Each row is a point. Two turns around zero, p and q, are shown by what they do to some points. Where does a point land after both, in the order given? Backwards means that the second turn is done in reverse. Each puzzle has new turns, and all numbers are rounded.

Turn p:
[-1.3  5.1  1.4] => [ 1.7 -4.4  2.7]
[-3.0 -0.6  1.4] => [ 2.9 -0.5 -1.6]
[ 4.9 -5.0  2.3] => [-0.9  7.1  1.6]
[-2.8 -1.2 -4.9] => [-2.3 -1.8 -5.0]
[ 1.4 -1.2  2.1] => [0.9 2.3 1.3]
[ 0.8  2.9 -2.3] => [-2.4 -2.7  1.0]
Turn q:
[-2.9 -3.6  0.7] => [-4.4 -1.4 -0.3]
[-1.0 -4.2 -3.5] => [-2.7 -3.4  3.5]
[-2.5 -0.6 -1.7] => [-0.9 -2.9 -0.4]
[ 3.2  0.6 -0.2] => [1.9 1.9 1.9]
[3.3 7.4 3.0] => [ 6.5  4.6 -3.4]
[0.0 0.4 1.7] => [-0.3  1.3 -1.1]
Where do these land?
q, then p backwards: [-0.6  0.6  5.8] => [ 0.4 -5.4 -2.2]
q, then p: [ 4.0  1.5 -3.7] => [0.6 3.3 4.6]
p, then q: [-5.2 -0.8 -1.3] => [ 0.6 -2.2  4.9]
q, then p: [ 1.8 -1.4 -0.9] => [2.0 0.3 1.4]

Turn p:
[ 3.2  1.3 -2.4 -3.9] => [ 1.4 -4.9 -2.4 -1.2]
[-0.7  3.7  3.7 -1.0] => [-3.3 -1.1 -0.7  4.0]
[-3.8 -1.1  4.7  0.5] => [-2.5  4.7 -1.3  2.9]
[-2.5 -0.3 -2.9  0.7] => [-1.4  0.9  0.8 -3.4]
[ 3.8 -3.6 -3.2  3.7] => [ 5.8  0.4  3.5 -2.4]
Turn q:
[-4.2 -4.2  4.5  2.5] => [1.2 0.0 7.7 1.2]
[-3.0 -1.9 -0.2 -1.6] => [ 2.9  1.4  1.8 -1.3]
[ 1.0  3.3 -4.8  1.4] => [-1.3  2.9 -4.8  1.9]
[ 5.2  0.9 -3.4  0.1] => [-4.1  0.5 -4.4 -1.7]
[-3.6  1.2  2.0 -0.9] => [ 3.7 -0.9  1.3  1.7]
[ 4.7  0.7  1.9 -1.5] => [-2.5 -4.0 -1.6 -1.9]
Where do these land?
q, then p: [ 2.9 -1.8  0.3 -0.9] => [-1.1  0.9 -3.1 -1.0]
p, then q: [0.9 3.0 2.2 3.5] => [-0.9 -1.5  3.9  2.9]
q, then p backwards: [-1.3  4.4 -2.9  2.7] => [-0.3 -1.3  5.6 -1.9]
p, then q: [-2.9 -3.0 -0.7 -7.7] => [ 2.0  5.9 -5.6 -2.5]
p, then q: [ 0.4 -2.5  1.2  2.4] => [-1.4 -2.5 -1.6  1.7]
